Every row gives one point. The ring and each string are closed loops that go straight from each point to the next, and from the last back to the first. Before rounding, they use only three directions, however many columns there are. How many times does the string pass through the ring? Passing back the other way cancels.

Ring:
[[-37   9  31  31]
 [-34  13   9  23]
 [ -5  14 -23  -6]
 [ 22   5 -38 -29]
 [ 36 -11 -25 -37]
 [ 18  -4   8 -12]
 [ -3   3  27   8]]
String (31 x 4):
[[ 24   8 -14 -21]
 [ 44  -2 -21 -37]
 [ 47 -15 -16 -41]
 [ 26 -20  -6 -26]
 [  6 -13  -1 -11]
 [  5  -2   2  -6]
 [  7  11   9  -1]
 [  5  19  37  11]
 [ -6  20  44  21]
 [-23   9  54  32]
 [-23 -11  28  17]
 [ -7  -3   4   1]
 [-18  13  21  17]
 [-39  26  40  40]
 [-57  18  45  50]
 [-63  16  40  52]
 [-39  -2  15  24]
 [-17  -8   1   5]
 [-14  14   2   9]
 [-18  29  -2  13]
 [-22  29 -13  12]
 [-16  17 -25   1]
 [ -5  14 -33 -10]
 [ -1  -6 -19 -11]
 [  2   2 -10  -8]
 [ 16  15 -25 -18]
 [ 38  19 -49 -39]
 [ 49  -4 -63 -56]
 [ 33 -16 -40 -41]
 [ 19 -14 -23 -27]
 [ 12  -5 -13 -17]]
Times through: 5
String:
[[-15  12  21  15]
 [-45  25  56  49]
 [-56  14  57  53]
 [-33  -6  26  23]
 [-36  -1  31  28]
 [-50  19  53  50]
 [-43  22  52  45]
 [-39  25  57  46]
 [-15  18  30  21]
 [ -9  22  34  19]
 [ -2  14  40  16]
 [ 10  -1  30   1]
 [ 26  11  16 -10]
 [ 19   7   1 -13]
 [ 22   3  -6 -18]
 [ 48  -6 -20 -41]
 [ 58 -17 -33 -54]
 [ 52 -11 -33 -49]
 [ 52   1 -32 -45]
 [ 23   3 -15 -22]
 [ 16  -9 -13 -20]
 [ 30 -24 -22 -35]
 [ 46 -17 -22 -43]
 [ 45  -7 -11 -36]
 [ 34 -17   1 -28]
 [ 10 -13   6 -11]
 [  2  -5   8  -3]
 [ -7 -13  22   5]
 [-15  -5  29  14]
 [ -5  -1   4   1]]
Times through: 0
